Each row is a point. Examples show where two turns around zero, p and q, send a point. Where does a point land after both, in the order given? Backwards means that the second turn is done in reverse. Each puzzle has new turns, and all numbers are rounded.

Turn p:
[64,3] -> [63,12]
[-22,-15] -> [-20,-18]
[-42,13] -> [-43,7]
Turn q:
[5,17] -> [8,16]
[54,-2] -> [53,-12]
[-58,-15] -> [-60,-4]
Where do these land?
q, then p: [29,46] -> [31,45]
p, then q backwards: [15,-7] -> [16,-2]
q, then p: [-44,-39] -> [-45,-37]

Turn p:
[-66,-13,1] -> [-47,-37,31]
[74,-15,-39] -> [49,7,-69]
[-66,8,14] -> [-50,-15,43]
[-7,-16,26] -> [12,-12,26]
[31,31,-1] -> [11,40,-15]
[34,4,-2] -> [25,16,-18]
Turn q:
[6,-47,-23] -> [4,-52,5]
[44,68,-22] -> [58,47,-38]
[19,-34,0] -> [13,-29,22]
[-38,-7,52] -> [-50,20,36]
[-31,19,-8] -> [-25,13,-25]
Where do these land?
q, then p backwards: [19,-38,6] -> [-16,-31,24]
p, then q backwards: [-17,8,48] -> [18,-15,46]
q, then p: [9,57,-25] -> [-16,33,-51]
q, then p: [32,28,12] -> [15,40,-10]
q, then p: [-38,-32,-76] -> [-15,-79,-42]
q, then p: [-4,-23,35] -> [5,-1,42]

Turn p:
[-8,18,26,-58,5,-10] -> [-5,19,32,-53,-9,16]
[31,-5,6,16,17,76] -> [28,-12,-13,40,2,68]
[48,22,11,33,-32,33] -> [53,5,0,45,-33,11]
[-45,-20,-12,18,-25,-2] -> [-47,-5,-19,16,-19,-18]
[-10,-29,2,7,0,-22] -> [-18,-26,3,-3,5,-21]
[-56,1,0,14,19,-51] -> [-54,13,16,-4,29,-45]
[56,13,18,-73,31,-20] -> [54,-2,31,-75,19,21]
[-16,0,-50,43,-15,-4] -> [-12,9,-49,34,5,-33]
Turn q:
[-11,-7,-22,-7,-30,-55] -> [16,-13,-25,12,-32,-49]
[-17,-46,2,-51,-24,44] -> [-23,-30,9,-56,-45,29]
[-34,42,24,-61,33,-36] -> [-30,44,-3,-49,18,-64]
[24,-16,-3,1,13,12] -> [12,-19,3,-8,17,18]
[-28,17,-6,40,-33,-47] -> [2,13,-8,58,-28,-39]
[43,39,16,41,-32,-16] -> [58,34,18,42,0,2]
[24,-38,-11,10,62,28] -> [-12,-45,-1,-10,58,34]
[24,26,-25,24,-19,28] -> [26,21,-20,20,-4,41]
[-26,-16,25,3,30,43] -> [-48,-5,27,-10,16,29]
Where do these land?
q, then p: [2,-9,-29,54,-31,-43] -> [21,-29,-21,51,2,-48]
q, then p: [24,-18,-26,31,9,11] -> [7,-28,-23,26,17,20]
p, then q backwards: [31,18,-3,29,-28,-20] -> [15,11,3,10,-29,-45]
q, then p backwards: [-10,1,5,-31,11,-37] -> [-4,-3,-17,-4,-9,-47]
p, then q backwards: [-45,26,11,-11,12,50] -> [-28,30,3,19,0,60]
q, then p backwards: [34,-46,15,37,-32,15] -> [43,-24,51,14,-4,30]
q, then p: [8,9,-18,-60,-1,3] -> [12,13,-22,-56,-9,6]
q, then p: [-56,59,46,-2,75,19] -> [-59,81,45,-5,50,11]
q, then p: [11,-41,-2,-47,-17,3] -> [0,-33,-6,-46,-32,8]

Turn p:
[-10,-17,-5,21,-10,-45,17,-29] -> [-37,-32,-12,13,-4,-21,13,-27]
[7,-54,-2,28,28,-20,-5,7] -> [-14,-47,-19,25,29,-2,-23,16]
[-1,23,6,12,-20,41,-35,1] -> [12,49,8,18,-18,14,-25,1]
[29,64,21,-23,-31,18,-17,32] -> [58,40,43,-3,-38,-8,10,4]
[5,23,-19,21,10,31,9,41] -> [16,26,3,22,5,16,23,44]
[-31,-3,9,6,13,-4,10,-25] -> [-36,8,-2,-11,17,-10,-2,-10]
[28,-12,-42,-21,15,-15,2,-15] -> [25,-23,-44,-9,9,6,17,-16]
[17,-53,0,1,12,-9,42,-30] -> [-22,-52,-5,-2,35,28,9,-27]
[-36,41,16,-39,-54,26,-28,35] -> [9,48,32,-36,-70,2,-15,23]
[-8,-13,16,-4,37,-23,7,-19] -> [-14,-18,-4,-15,37,-25,-6,-9]
Turn q:
[5,33,-8,24,-10,5,11,2] -> [10,37,-8,13,-8,-4,4,13]
[-7,-10,-24,2,-24,-53,24,-12] -> [32,-22,-12,-8,-34,-41,16,6]
[14,31,-20,23,-18,-42,-32,-5] -> [28,23,-5,-1,-32,-30,-44,2]
[-13,-31,66,-8,-14,22,22,22] -> [-34,-21,59,19,7,17,37,7]
[-61,17,-4,16,-28,15,-42,23] -> [-66,12,-11,18,-18,-27,-30,27]
[16,16,-7,-44,55,19,-11,12] -> [-6,13,-7,-40,58,14,-10,-25]
[0,-40,3,17,42,19,15,-14] -> [8,-32,-15,32,33,24,13,-17]
[28,-11,-30,16,-28,-11,5,0] -> [36,-7,-11,-4,-23,7,-7,30]
[17,-4,24,-47,24,27,7,-28] -> [-10,-3,9,-30,16,40,21,-43]
Where do these land?
q, then p: [16,-27,0,-76,15,-1,31,20] -> [8,-34,12,-70,39,23,1,0]
p, then q backwards: [-12,-17,-29,45,13,-43,-12,-24] -> [-65,-11,-20,25,22,0,-4,-12]
p, then q: [7,23,-12,-7,8,-46,0,-3] -> [39,-19,-1,-11,-14,-23,15,-2]
q, then p: [0,-26,45,39,-33,8,-16,-12] -> [-32,10,36,44,-16,16,-30,0]
q, then p backwards: [-15,-5,28,21,-14,29,28,-26] -> [7,10,-23,35,-34,9,30,-3]
p, then q: [24,10,-30,5,-12,6,19,-12] -> [18,10,-20,10,-5,21,28,7]
q, then p: [-20,23,-4,-62,-7,28,-29,35] -> [-10,23,-5,-74,-9,-21,-13,28]
q, then p backwards: [7,24,14,-5,14,16,-55,-10] -> [-18,-17,26,1,-10,31,-27,-36]
q, then p: [-7,-7,-12,40,15,4,34,31] -> [6,-17,0,35,26,-12,25,35]

Turn p:
[-5,7,3,-19,-9,2,24,27,26] -> [-13,-6,-19,-3,8,2,21,34,15]
[9,-28,21,-6,-28,20,-13,-7,8] -> [10,-20,15,-25,-23,26,8,-3,15]
[-18,26,5,26,-3,3,1,-19,-2] -> [-18,28,18,19,-6,7,5,-9,-10]
[29,7,-23,-24,10,-17,-23,27,-21] -> [24,2,-27,-10,3,-30,-39,6,14]
[-19,-21,-3,6,-20,28,14,25,-11] -> [-15,-23,-16,-3,-28,22,1,17,-20]
[-26,18,-14,11,18,-13,-12,2,-12] -> [-24,14,2,14,11,-14,-24,-7,-14]
[22,24,6,-1,7,5,23,2,8] -> [19,21,-10,13,10,3,18,16,5]
[-15,-13,15,19,4,22,-27,4,27] -> [-14,-19,27,11,2,34,-13,1,16]
[16,20,20,27,-31,-20,14,-13,-11] -> [12,28,26,7,-31,-19,24,7,-4]
[-7,-12,-10,18,9,-12,20,-19,22] -> [-8,-14,8,22,12,-8,27,-16,-4]
[18,-21,2,-27,25,-29,-6,-18,-33] -> [31,-5,1,-32,22,-30,-13,-22,-19]
[-4,-8,-21,-30,17,10,-15,-11,0] -> [-3,-6,-22,-16,21,7,-15,-25,7]
Turn q:
[7,-3,31,5,12,-6,14,3,-22] -> [-1,0,24,13,1,-16,16,-3,-26]
[-25,-2,-8,-6,12,-24,-12,8,-8] -> [-22,3,-9,3,20,-23,-7,8,8]
[-1,-22,1,31,46,23,-9,-10,5] -> [12,-6,24,21,39,17,-21,-30,-2]
[10,14,-3,20,-25,-14,23,-12,-25] -> [-6,-2,-17,28,-32,-3,22,-8,-11]
[-4,-18,-1,-20,16,12,-36,0,18] -> [7,-8,10,-29,20,-3,-34,0,11]
[-16,-8,-9,9,-36,5,1,1,14] -> [-14,-21,-8,-2,-16,19,6,10,23]
[2,-9,-9,-14,-10,-39,-3,-5,11] -> [-2,-8,-20,-16,-1,-29,13,-5,19]
[32,-2,4,-24,-12,32,-31,19,-8] -> [31,-12,3,-24,-15,6,-32,26,-24]
[-21,20,-11,22,7,-33,23,18,12] -> [-10,20,-13,27,17,-7,32,11,26]
[-3,21,13,8,16,16,-4,-7,6] -> [5,23,21,8,-1,9,-11,-4,2]
[17,9,-9,-30,-26,28,33,-15,-4] -> [0,10,-16,-29,-32,31,15,-6,-26]
Where do these land?
q, then p: [-19,12,-5,-12,-4,-13,33,10,-9] -> [-24,11,-22,10,4,-6,10,13,-23]
p, then q backwards: [-14,5,-6,-3,-6,76,5,15,9] -> [-15,9,-46,13,-31,49,23,3,2]
p, then q: [-3,15,-4,9,-14,-11,-2,19,8] -> [-3,-3,-1,9,1,-3,9,20,22]
q, then p: [4,-6,-3,5,6,-3,4,8,-30] -> [2,-3,3,8,-9,-12,-14,-5,-24]
p, then q: [-6,24,-5,-2,21,7,-2,6,3] -> [4,18,0,18,13,4,-17,4,6]
p, then q backwards: [65,-48,-9,9,5,-6,-1,-48,6] -> [67,-32,13,33,8,-14,7,-26,35]
q, then p: [-14,-3,-8,-17,3,-14,-11,12,1] -> [-13,-7,-8,-1,18,-14,-12,6,5]
p, then q backwards: [-22,-10,5,21,10,-7,-6,4,8] -> [-18,-14,17,13,3,7,-4,1,-16]
p, then q: [-12,17,3,-2,-34,-19,-10,-28,-2] -> [-24,23,7,-14,-28,-8,18,0,17]
p, then q: [21,-6,32,-8,13,-9,-8,3,5] -> [29,4,19,-15,9,-13,5,6,-13]

Turn p:
[0,-12,10,3,22,-7,-16,-8,-7,10,-40,21] -> [-9,-6,6,7,15,-6,-16,1,-12,-5,-43,24]
[-37,34,-9,6,6,-4,-8,-12,11,6,-33,23] -> [-41,27,-9,10,25,-14,-14,-13,16,-8,-9,23]
[-24,-1,7,28,-32,15,-9,-4,18,4,5,-5] -> [-12,10,-5,21,-33,-1,-20,-12,21,12,13,0]
[14,-15,18,-29,2,22,19,9,-7,-29,23,-24] -> [5,-29,10,-25,-17,17,16,17,1,-13,9,-40]
[10,16,6,-2,15,-1,-19,20,-28,-1,-4,27] -> [-4,6,6,-5,17,25,-9,10,-28,-17,0,25]
[3,2,-20,10,-24,31,19,-5,20,20,4,-7] -> [3,5,-16,16,-11,18,18,-19,32,23,4,-7]
[-2,19,15,-12,13,-18,-14,17,-36,23,-21,-15] -> [-14,22,28,-10,24,9,-10,7,-38,16,-12,-3]
[40,-18,5,-10,0,-6,20,26,27,-31,28,-29] -> [52,-14,4,-11,-9,2,11,34,17,-10,15,-38]
[-8,-17,-32,1,-4,4,-10,-2,5,-8,10,-12] -> [1,-15,-29,13,0,-10,1,4,-3,12,13,-11]
[19,-30,13,-9,35,-9,30,22,1,-14,46,-14] -> [33,-39,33,-3,-3,-6,33,31,-4,-13,23,-15]
[-9,-18,-21,11,-43,-5,31,-11,13,-9,7,6] -> [6,14,-30,10,-39,-19,28,-7,16,1,3,-4]
[-5,27,-4,26,8,-10,-17,-40,-14,7,-24,15] -> [-11,16,-3,9,19,-13,-22,-47,-12,-12,-13,20]
[-1,12,12,-22,3,-13,-25,-12,-4,23,-1,15] -> [-9,2,7,-29,13,-3,-15,-6,-8,16,-4,28]
Turn q:
[-2,-22,8,-16,-1,-50,40,12,17,-19,-14,-35] -> [-3,-19,-1,2,-8,-41,27,-16,28,-19,9,-53]
[21,-13,-9,1,-19,-18,-1,-17,-9,-7,22,-9] -> [15,-18,-19,-3,-3,-8,-9,-15,-13,-3,30,-5]
[-1,1,4,-10,10,15,-18,-17,2,-11,-23,-3] -> [15,2,17,-6,6,2,-11,-16,5,0,-25,9]
[-26,3,-2,-9,12,6,22,-6,-8,9,3,16] -> [-28,12,-6,-6,10,18,17,-10,0,-6,-8,0]
[-2,-8,29,30,29,28,-2,-4,8,-8,-3,-3] -> [8,-3,30,31,-3,35,0,1,3,11,-14,-7]
[-23,7,-2,-31,4,8,29,-36,-8,10,-37,-22] -> [-1,27,-8,-25,-11,4,14,-45,10,-18,-36,-17]
[22,25,18,-10,-3,-9,-18,1,-23,14,-17,7] -> [19,19,3,5,-4,-25,13,1,-27,2,-11,25]
[-8,28,-13,10,9,-34,1,8,5,-9,23,-11] -> [-5,13,-25,27,23,-19,-7,10,12,-10,17,-9]
[5,-2,0,-21,-45,24,-13,-13,-14,7,19,5] -> [-3,3,0,-32,-18,5,-26,-5,-35,-13,16,16]
[4,-48,8,24,16,2,0,4,25,33,27,-8] -> [-2,-9,14,0,-6,26,5,8,4,50,32,-33]
[-39,19,-2,27,-11,4,-36,29,8,-51,-6,3] -> [-25,-21,9,33,14,-13,-52,29,11,-16,-30,9]
[28,10,10,-13,19,4,-15,22,8,6,-3,38] -> [9,4,27,-3,16,-6,24,23,1,9,8,38]
[13,23,-26,19,-23,3,4,2,10,3,8,-6] -> [8,7,-29,4,-19,1,-18,16,14,-7,15,13]
[33,-22,-10,-27,9,36,1,30,-16,18,-13,3] -> [27,-9,14,-46,-4,14,27,32,-14,4,-11,4]
[-26,-2,-13,26,-3,-20,5,-14,-6,5,15,27] -> [-36,-8,-27,18,9,8,-3,-13,0,16,9,11]
Where do these land?
p, then q: [-9,9,19,-13,6,-1,-2,7,18,26,5,-23] -> [-6,30,26,0,-3,-7,6,4,-5,17,9,-14]
q, then p: [2,-15,-12,-1,11,29,6,-1,23,6,-22,-6] -> [0,-2,-1,-16,-3,17,-6,7,33,16,-21,-7]
q, then p: [4,-7,-2,2,10,-2,-3,-57,20,-49,1,-9] -> [25,-46,-10,-3,-4,-17,-35,-36,18,-13,-11,3]
q, then p: [5,11,-10,2,21,-21,-14,-14,-31,19,14,22] -> [-2,-5,4,15,31,3,31,-21,-18,-6,4,23]
p, then q: [50,-5,0,8,22,13,48,19,-13,6,13,19] -> [24,-23,20,8,-30,36,40,1,10,-34,5,6]
p, then q: [5,-39,-1,-3,-15,8,-21,24,-4,15,12,-18] -> [2,-3,-9,-21,-27,1,2,30,-27,25,4,-6]
q, then p: [-17,2,-14,-14,-1,-13,-3,22,9,-13,5,-1] -> [-6,-5,4,2,14,-21,-8,28,1,-1,8,-5]
p, then q: [-18,5,-12,13,-23,30,-17,12,18,-8,13,5] -> [-14,1,-9,-7,-2,19,-39,19,11,11,17,5]
q, then p: [-12,7,-2,17,-1,-17,14,8,-5,17,-5,-14] -> [-1,24,-8,19,5,-8,7,-5,1,14,8,-13]
p, then q: [-5,12,5,6,-76,-4,-6,12,20,24,-16,9] -> [-11,51,-18,-17,-28,-16,-27,17,11,-3,6,45]
q, then p: [-16,12,0,-16,22,0,26,-27,-43,-9,4,-1] -> [-17,-13,-14,9,21,-3,18,-31,-7,-34,-13,-26]
p, then q backwards: [-8,6,-12,-12,-2,-3,-31,4,24,10,-1,35] -> [1,19,-38,7,-9,1,-19,0,8,0,3,30]
q, then p: [28,6,-10,-4,9,-5,-30,16,-34,-25,-1,-13] -> [35,-8,-1,8,18,8,2,19,-37,-16,-21,3]
p, then q: [-8,-4,49,15,18,-14,33,-26,0,-20,-20,-6] -> [-1,-15,29,30,-17,-39,-6,-35,4,-19,-14,-12]
